Every row gives one point. The last column is the point's height on a tilted bowl or saddle (a function of degree 2), plus a little noise. Count its main directions that bend up, bend down and stay straight.

Points (16 x 4):
[[ 22 -18  59 -41]
 [  4  -8 -37 -17]
 [ 10 -48 -13  -2]
 [  1  -8 -21  -7]
 [ 11 -42  17  -8]
 [-49   2  -5 -10]
 [-26  23 -16 -14]
 [ -7 -37  11  -6]
 [-13 -30 -24  -9]
 [ 30  64 -21 -83]
 [-17   9  24  -3]
 [ -4 -15 -15  -4]
 [-21 -35  -2  -8]
 [ 34  21  23 -34]
 [  6  -9 -33 -14]
 [ 43 -32 -16  -7]]
Directions: 0 up, 2 down, 1 straight

Points (24 x 5):
[[ 14  10 -16 -50  32]
 [ 50 -17  44   3  24]
 [ -7 -25  -2 -31  22]
 [ -1 -15  22  23   6]
 [-11 -19  -8   0   7]
 [ 26 -25  -6   0   7]
 [ 28 -21 -29 -12  21]
 [ 11 -18  -1 -49  36]
 [ 39  -1 -13 -21  20]
 [-42 -13  -7 -20  14]
 [ 18  21 -16 -10  13]
 [-30  16 -13 -19   5]
 [-29  12  20  15  10]
 [-41 -10  19 -12  14]
 [-27 -58  20  91  71]
 [-48 -41 -36   5  49]
 [ 18 -18 -24  -1  11]
 [ 49  41  -8   2  36]
 [ -8 -17   3   8   4]
 [  9  -4 -20  -7   8]
 [ 12 -11  15 -40  27]
 [-51 -12 -17 -33  21]
 [ 10  -6  -3  44   6]
 [ 55  14 -16 -25  35]]
Directions: 3 up, 0 down, 1 straight

Points (24 x 5):
[[-24  -2  -3  -6   0]
 [  3   5   2  -1  16]
 [ 41 -37 -17 -34 -13]
 [-28  39  21  -8 -50]
 [-13  22 -44 -53 -30]
 [ 26  42 -20   1  -9]
 [-14  17  -4   7   0]
 [ 46   5  11  -1  28]
 [ 44  10 -22  28  -4]
 [-18 -39  42  41 -77]
 [-17  37  11 -27 -34]
 [-24 -57  49 -31 -46]
 [ 26   8  -8  25   8]
 [ 34  19 -15 -13  10]
 [  4  30 -24  -3   8]
 [-40   7 -15  -2   0]
 [-13 -14  19 -47  -8]
 [-17 -26  49 -15 -13]
 [-17 -34  -9 -30  -8]
 [-13 -40   7  13 -16]
 [ 28 -31  27  27  -4]
 [ 15  37 -28 -29 -17]
 [-19  33  12  17 -31]
 [  0 -21   7  44 -23]]
Directions: 1 up, 3 down, 0 straight

Points (44 x 7):
[[ 39 -13  12   5  45   6 -24]
 [  0  40 -35   5  -6  -8 -21]
 [ 21  18  20 -56 -30 -21 -11]
 [ 50   0  11  80  -8  39  26]
 [-14 -12 -21  -3   8 -43  -1]
 [ 19   7  11  33 -10 -40  40]
 [-23  -9   1 -60 -31 -15  18]
 [  1   2  14  50  10 -12  29]
 [ 25  -1 -36  31 -19  17 -18]
 [  2  29  13  -6  14   6 -31]
 [  3   5 -20  55  25 -12  10]
 [-11 -13  15 -42 -28  24  -6]
 [ 11  24 -42  51  11  36  -9]
 [-73  18   7 -47   8  27  10]
 [ -5  29  -3 -19  30   4 -50]
 [-12   6 -55  12 -31  56 -29]
 [ -9   1  -5 -25  28 -17 -52]
 [-30  49   7  -7  36 -23 -68]
 [ 18  -5  12  15 -62  44 -59]
 [-10  20  -2   6  -5  40  -4]
 [-13   5 -27  -1   4   8 -24]
 [  0  24 -20  26 -40   4 -25]
 [ 25 -28  15  26  -1 -11  18]
 [-53 -17  16  -7 -45  10  29]
 [ 61   4  22  -7   2  27 -10]
 [-29   5   0  52  13   0  23]
 [-26 -15  43 -30   2 -39 -21]
 [ 27   8 -52  15 -21  22 -21]
 [-10 -19 -49 -18 -14   0 -11]
 [  6  12 -21  38  14 -34  11]
 [ -6  25  34  16   0   4 -12]
 [ -1 -12  24 -34 -31 -22  -2]
 [-18  72 -18  -1  -3  11 -17]
 [-33 -14   7   2   6  -5  -7]
 [-18 -41  10  -6 -14 -20  19]
 [-36  12  15 -18   7  28 -11]
 [-15  11  13 -21  -6  29 -13]
 [-12  24   2  21  31   8 -23]
 [-16  -4  -8  62  20 -28  40]
 [ 38  -8  -8  44  16 -13  32]
 [ 43  -7 -59  -5  20   8   8]
 [-35 -39  13  -4 -34  -1  21]
 [-21  29  83   8  -7  -5 -29]
 [ 28  40  -4   6  -9 -11  -6]]
Directions: 3 up, 2 down, 1 straight

Points (48 x 7):
[[-64  37 -48   5   1  13  41]
 [-13  15  20 -53 -13  22  24]
 [ -1 -27 -47 -13  21 -23  28]
 [-20   0 -33 -17 -29  15  11]
 [ 27   1  35 -19   4 -28  11]
 [-16  30  12  20 -31 -10   4]
 [-25  -1   5  -2   7  -1   2]
 [ 12  -7  -4 -34  42  27  31]
 [-43   3  32   8 -31 -27  13]
 [ -5  67  12 -12   6   9  12]
 [ 24   0  36  -3 -18 -29  11]
 [ 23 -18  19  27  28  43  33]
 [ 13  11  -2  49  33  33  22]
 [ 36 -16  -3  16 -32  40  13]
 [ 45  -8  35  -3  11 -18  23]
 [  8   5  30   3  40  11  17]
 [ -5 -21 -14 -21 -20  -5  11]
 [ -5  12  41 -20   5   2   6]
 [ -8  18  19  -5  36 -47   2]
 [ 60 -25  32  35  17  -6  45]
 [ -8 -20  73 -14 -15   4  34]
 [-35  36 -20  28 -21 -12  14]
 [ 30  32  13 -18  52 -12  11]
 [-62 -18 -13 -48  35 -27  51]
 [ 25 -22  -7 -10 -18  12  14]
 [ 16   8 -36  14  -3  27   0]
 [-13 -39  -3 -39  36 -18  41]
 [-24   7   6   4 -10  34   8]
 [ 25  -4 -24 -16  -7  14  10]
 [ 32  24 -42  40 -35   8   6]
 [ -2  26   5 -17  39 -31  -1]
 [ -6  26  24 -10  -5 -37  -2]
 [ 26  23  31   5   2  34  22]
 [-13 -21  -2 -47  36  14  36]
 [ 12  13  47  12  23  70  64]
 [-32 -37  45  -2  17  14  39]
 [  4  28  39  31 -46  12  19]
 [ -9   4  -8 -11  -2   6  -1]
 [ 61 -28  12  11   9 -32  41]
 [ 16 -13 -10  17 -13 -32   5]
 [-57   9  10  11  36  15  32]
 [ 11 -12  -4 -14  -8 -26   7]
 [ 48  31  16   9 -15 -16  15]
 [ 11  29   4 -43  -1 -25   5]
 [-18 -24  27  -9 -26  28  21]
 [-56 -65 -16  -9  -6 -22  60]
 [-25 -28 -30  -9  10  72  46]
 [ 14  15 -34 -26  21  -6   9]]
Directions: 5 up, 0 down, 1 straight
